Every row gives one point. Before rounding, the points of a table are all equally far from one centre. They may lie mostly on one side of it. Write the centre, to within rounding.

Points:
+0.32; +0.28
-0.59; +0.07
-0.48; +0.52
-0.61; +0.11
-0.37; +0.61
+0.18; +0.54
+0.19; -0.14
-0.22; +0.66
-0.03; +0.65
Centre: -0.14; +0.20

Points, 12 rows:
-0.14; -0.61; +0.26; -0.84; +0.01; -0.31; +0.03; -0.16
-0.31; -0.80; +0.13; +0.13; -0.02; -1.04; -0.20; +0.06
+0.19; -0.19; +0.31; -0.09; +0.91; -0.16; -0.72; -0.23
+0.06; -0.42; -0.22; -0.55; +0.49; -0.58; -0.11; +0.27
-0.44; -0.43; -0.40; -0.03; +0.43; -0.86; -0.40; +0.07
+0.62; -0.75; +0.15; -0.18; -0.10; +0.03; -0.14; +0.22
-0.76; -0.29; -0.10; -0.56; +0.11; -0.66; -0.22; -0.31
+0.14; -0.17; -0.23; +0.34; +0.55; -0.72; -0.05; +0.47
-0.11; -0.55; +0.06; -0.48; +0.71; -0.51; -0.07; +0.02
-0.80; +0.07; +0.44; -0.55; -0.18; -0.45; -0.39; +0.08
-0.58; -0.30; +0.14; -0.39; -0.64; -0.30; +0.22; -0.37
-0.29; +0.14; -0.19; -0.44; +0.69; -0.57; +0.02; +0.09
Centre: +0.01; -0.04; +0.16; +0.06; -0.04; -0.33; -0.26; -0.19

Points:
-0.38; +0.11; -0.26; +0.20; +0.69; -0.27; +0.50; +0.33; -0.32; -0.32; -0.33; -0.31; -0.02; +0.29; -0.09; +0.41; +0.00; -0.33
-0.31; -0.62; +0.79; +0.44; +0.65; -0.22; +0.54; +0.13; -0.57; -0.66; +0.20; -0.23; +0.65; +0.26; +0.19; -0.30; +0.32; +0.51
-0.51; -0.30; +0.33; +0.65; +0.33; -0.87; +0.32; +1.30; +0.03; -0.20; -0.32; +0.07; +0.18; -0.38; +0.57; +0.08; -0.05; +0.06
-0.27; +0.09; +0.59; +0.52; +0.75; -0.63; +0.41; +0.60; -0.02; +0.38; +0.11; -0.35; -0.13; +0.36; +0.07; -0.17; +0.76; +0.65
-0.80; -0.25; +0.37; +0.18; +0.17; -0.14; -0.86; +0.60; -0.56; -0.10; -0.12; +0.19; +0.43; +0.07; -0.16; +0.11; +0.04; -0.38
-0.28; +0.06; +0.24; +0.78; +0.41; -0.07; +0.40; +0.75; -0.49; -0.40; +0.12; -0.62; +0.16; +0.42; +0.58; +0.25; +0.46; -0.28
-0.68; -0.14; +0.34; +0.37; +0.71; +0.04; -0.09; +0.16; -0.21; -0.38; +0.46; -0.07; +0.37; -0.08; +0.53; -0.74; -0.11; +0.31
-0.04; +0.25; +0.62; +0.28; +0.71; -0.70; -0.37; +0.92; -0.43; +0.21; +0.40; -0.70; +0.13; -0.33; +0.19; -0.23; +0.20; -0.08
-0.53; -0.32; +0.57; +0.58; +0.08; -0.60; +0.21; +0.09; +0.27; +0.07; -0.31; -0.13; +0.27; +0.45; +0.11; +0.16; +0.94; -0.44
-0.33; -0.06; +0.33; +0.33; +0.84; -0.65; +0.02; +0.28; -0.10; +0.49; +0.28; -0.45; -0.63; -0.61; +0.04; +0.32; +0.19; +0.26
-0.12; -0.68; +0.42; +0.17; +0.16; +0.09; -0.12; -0.01; -0.34; -0.43; -0.10; -0.56; -0.15; +0.57; -0.32; +0.37; -0.02; +0.13
+0.00; -0.13; +0.58; +0.25; +0.55; -0.28; +0.45; +0.45; -0.14; -0.30; +0.30; -0.53; +0.22; +0.54; -0.36; +0.06; +0.32; +0.81
-0.55; +0.00; -0.50; +0.67; +0.15; -0.42; -0.16; +0.02; -0.26; +0.01; -0.07; -0.45; +0.22; +0.14; +0.64; +0.33; -0.39; +0.30
-0.41; -0.55; -0.17; +0.78; -0.16; -0.23; -0.27; +0.26; +0.21; -0.08; -0.20; -0.02; +0.24; +0.30; +0.37; -0.17; +0.73; -0.36
-0.43; +0.57; +0.55; +0.83; +0.80; -0.57; +0.41; +0.31; -0.15; +0.05; -0.15; +0.04; -0.40; -0.10; -0.28; +0.04; +0.32; -0.53
-0.35; -0.80; +0.47; +1.08; +0.58; -0.88; +0.06; -0.26; +0.03; -0.12; +0.30; -0.38; -0.19; -0.22; +0.35; +0.05; +0.04; -0.23
-0.20; -0.84; +0.06; +0.55; +0.09; -0.56; -0.05; +0.62; -0.18; +0.23; -0.11; -0.25; +0.31; -0.06; -0.08; +0.10; +1.08; -0.43
-0.64; +0.25; -0.20; +0.51; +0.36; -0.66; +0.09; +0.33; +0.24; +0.19; +0.19; -0.36; -0.01; +0.32; +0.36; +0.45; +0.30; -0.08
-0.55; -0.42; +0.01; +0.56; +0.23; -0.78; +0.52; -0.13; -0.68; -0.28; +0.25; -0.25; +0.31; +0.31; +0.76; +0.03; +0.20; -0.40
-0.17; -0.32; +0.49; +0.38; +0.57; -0.38; +0.54; +0.57; +0.04; -0.21; -0.58; -0.48; +0.42; -0.69; +0.73; +0.34; +0.01; +0.28
-0.23; +0.07; -0.08; +0.44; +1.05; -0.32; -0.02; +0.49; -0.22; -0.21; +0.29; +0.07; +0.62; +0.04; -0.48; -0.09; +0.19; -0.35
-0.66; -0.62; +0.26; +0.19; +0.36; -0.57; +0.16; +0.05; +0.30; -0.19; +0.07; +0.19; -0.31; -0.09; -0.25; +0.46; +0.14; -0.44
+0.07; +0.01; +0.46; +0.35; +0.77; -0.33; +0.11; +0.23; -0.27; -0.23; +0.26; -0.25; +0.97; +0.40; +0.26; -0.07; +0.70; +0.37
Centre: -0.11; -0.18; +0.46; +0.58; +0.09; -0.33; +0.16; +0.26; -0.39; +0.14; -0.02; +0.01; +0.19; -0.16; +0.05; -0.03; +0.05; +0.10

Points (28 x 24):
+0.02; +0.42; -0.08; -0.35; +0.15; -0.17; -0.62; +0.09; +0.68; -0.36; +0.21; +0.07; +0.39; +0.49; -0.55; -0.15; +0.15; -0.13; -0.04; +0.46; +0.02; +0.38; +0.15; +0.71
-0.30; -0.53; -0.21; -0.61; +0.31; +0.33; +0.03; +0.52; -0.12; +0.21; +0.13; +0.28; -0.07; +1.04; +0.25; -0.38; +0.77; +0.62; +0.21; +0.68; +0.56; +0.26; +0.09; +0.07
+0.18; -0.13; -0.07; -0.35; -0.01; +0.53; +0.01; +0.76; +0.42; -0.36; +0.05; +0.30; +0.06; +1.13; +0.05; -0.16; +1.10; +0.19; -0.30; -0.09; +1.06; +0.31; +0.20; +0.01
+0.57; -0.29; -0.19; -0.14; -0.16; -0.03; -0.10; +0.13; -0.02; +0.38; -0.14; +0.56; +0.25; +0.99; -0.11; +0.16; +0.34; +0.03; -0.37; +0.13; +0.73; +0.48; +0.21; +0.07
+0.13; +0.33; -0.13; -0.31; +0.32; -0.17; +0.38; +0.31; +0.82; -0.27; +0.41; -0.37; +0.42; +0.58; +0.31; +0.41; +1.14; +0.30; +0.06; +0.08; +0.05; +0.35; +0.33; +0.20
+0.15; +0.02; +0.14; -0.23; +0.12; -0.49; +0.03; +0.41; +0.24; +0.04; -0.04; +0.57; -0.10; +0.88; -0.69; +0.29; +0.45; +0.21; -0.48; +0.44; +0.61; +0.62; -0.09; +0.06
+0.49; -0.02; -0.26; -0.61; +0.40; -0.13; -0.10; +0.82; +0.17; -0.52; +0.13; +0.63; +0.62; +0.94; -0.40; +0.23; +0.42; +0.29; -0.22; +0.60; +0.60; +0.50; -0.20; -0.02
+0.56; -0.13; +0.25; -0.17; +0.21; +0.05; +0.01; +0.63; -0.25; -0.49; +0.05; +0.26; +0.78; +0.19; +0.06; -0.26; +0.40; +0.26; -0.19; +0.67; +0.64; +0.27; -0.30; +0.24
+0.30; -0.18; -0.32; -0.73; +0.00; -0.09; +0.13; +0.89; -0.07; -0.47; +0.47; +0.03; +0.19; +0.89; +0.02; +0.24; +0.90; +0.81; +0.15; +0.15; +0.91; +0.17; -0.35; +0.22
+0.24; -0.70; +0.06; +0.06; +0.34; +0.32; +0.15; +0.49; +0.21; -0.06; +0.64; +0.29; +0.12; +1.26; -0.13; -0.39; +0.41; +0.56; -0.38; -0.22; +0.96; -0.14; -0.15; +0.31
+0.22; -0.13; -0.60; -0.61; +0.06; +0.02; -0.58; +0.80; +0.05; +0.69; +0.14; -0.10; +0.72; +0.88; -0.03; -0.01; +0.56; -0.13; +0.05; +0.32; +0.64; +0.00; -0.10; -0.17
+0.17; +0.05; +0.26; -0.15; +0.07; -0.18; -0.12; +0.38; +0.32; -0.84; +0.09; +0.37; +0.71; +0.53; -0.18; -0.62; +0.37; +0.44; -0.52; +0.13; +0.18; +0.25; -0.13; +0.26
-0.12; +0.05; +0.54; +0.32; +0.65; -0.22; +0.03; +0.87; +0.60; -0.02; +0.12; +0.23; +0.27; +0.56; -0.30; -0.50; +0.71; +0.30; +0.39; +0.14; +0.88; -0.08; -0.10; +0.01
-0.12; -0.33; +0.10; -0.33; +0.30; -0.33; +0.09; +0.14; +0.65; -0.06; -0.09; +0.23; +0.70; +0.78; -0.11; +0.72; +0.69; +0.38; -0.10; +0.20; +0.39; +0.27; +0.43; +0.35
+0.28; -0.23; -0.20; -0.15; +0.26; +0.22; +0.10; +0.50; -0.21; +0.21; -0.59; -0.03; +0.57; +0.83; +0.07; +0.07; +0.68; +0.22; -0.04; +0.51; +0.83; +0.55; +0.05; +0.01
+0.72; +0.15; +0.22; -0.03; -0.02; +0.12; +0.46; +0.62; +0.33; -0.70; -0.03; +0.13; +0.55; +0.27; -0.26; +0.16; +0.52; +0.21; -0.17; +0.49; +0.84; +0.51; -0.17; +0.13
-0.48; +0.19; -0.02; -0.46; +0.48; -0.24; +0.25; +0.57; +0.60; -0.50; +0.05; +0.14; +0.61; +0.72; -0.46; +0.29; +0.18; +0.70; -0.48; +0.75; +0.39; +0.20; +0.23; +0.24
-0.13; -0.20; -0.61; -0.73; -0.39; -0.02; -0.47; +0.55; +0.17; -0.30; +0.26; +0.37; +0.28; +0.54; -0.30; +0.02; +0.60; +0.37; -0.39; +0.17; +0.81; +0.44; +0.32; +0.39
-0.14; -0.15; +0.40; +0.14; +0.24; -0.51; +0.61; +0.34; +0.14; -0.28; -0.03; +0.18; +0.19; +1.26; +0.04; +0.08; +0.56; +0.40; -0.31; +0.12; +0.20; +0.16; -0.26; +0.13
-0.14; -0.45; -0.46; -0.07; +0.61; -0.40; +0.14; +0.74; +0.19; -0.06; +0.30; +0.28; +0.19; +1.12; +0.10; +0.38; +0.74; +0.66; -0.23; +0.51; +0.70; +0.56; -0.38; -0.47
+0.23; +0.27; +0.10; -0.24; +0.34; +0.54; -0.04; +0.46; +0.05; -0.71; +0.09; +0.66; +0.14; +0.85; -0.45; -0.26; +0.10; -0.14; -0.17; +0.56; +0.73; -0.13; -0.09; +0.20
-0.47; +0.43; +0.47; -0.31; +0.44; -0.31; +0.12; +1.00; -0.03; -0.06; +0.33; +0.30; +0.11; +0.48; -0.25; +0.15; +0.19; +0.58; +0.09; -0.14; +0.28; +0.30; +0.14; +0.14
+0.35; -0.04; +0.29; -0.15; +0.14; -0.11; +0.28; +0.62; +0.02; +0.14; -0.19; +0.38; +0.20; +0.76; -0.11; -0.35; +0.74; +0.25; -0.45; +0.79; +0.39; +0.18; +0.28; +0.41
+0.31; +0.48; +0.38; -0.28; +0.50; -0.36; -0.33; +0.42; -0.15; -0.68; +0.24; +0.29; +0.20; +0.91; +0.11; +0.02; +0.34; +0.27; -0.23; +0.43; +0.20; +0.52; -0.33; +0.04
-0.02; -0.29; +0.09; -0.42; -0.05; -0.31; +0.30; +0.90; +0.17; -0.39; -0.37; +0.46; +0.12; +0.68; -0.15; +0.09; +0.47; -0.23; -0.09; +0.46; +0.82; +0.11; -0.15; -0.47
-0.37; +0.14; +0.17; -0.57; +0.61; -0.56; -0.24; +0.20; +0.54; +0.19; +0.14; -0.12; +0.71; +0.60; -0.23; -0.08; +0.44; +0.17; +0.26; +0.26; +0.42; -0.01; +0.27; +0.35
+0.21; +0.36; +0.33; -0.37; +0.20; -0.18; -0.26; +0.70; +0.05; -0.23; +0.71; +0.03; +0.50; +0.71; +0.21; -0.49; +0.30; -0.11; +0.23; -0.19; +0.54; +0.63; +0.01; -0.03
-0.03; +0.16; +0.19; +0.05; -0.26; +0.31; -0.23; +0.09; -0.06; +0.03; -0.07; +0.24; +0.05; +1.09; -0.24; +0.24; +0.60; +0.00; +0.30; +0.68; +0.88; +0.38; +0.15; -0.25
Centre: +0.09; -0.11; -0.19; -0.04; +0.15; +0.14; -0.16; +0.57; +0.51; -0.13; +0.27; -0.11; +0.04; +0.59; +0.03; +0.08; +0.20; +0.34; -0.05; +0.29; +0.38; +0.04; -0.10; -0.02
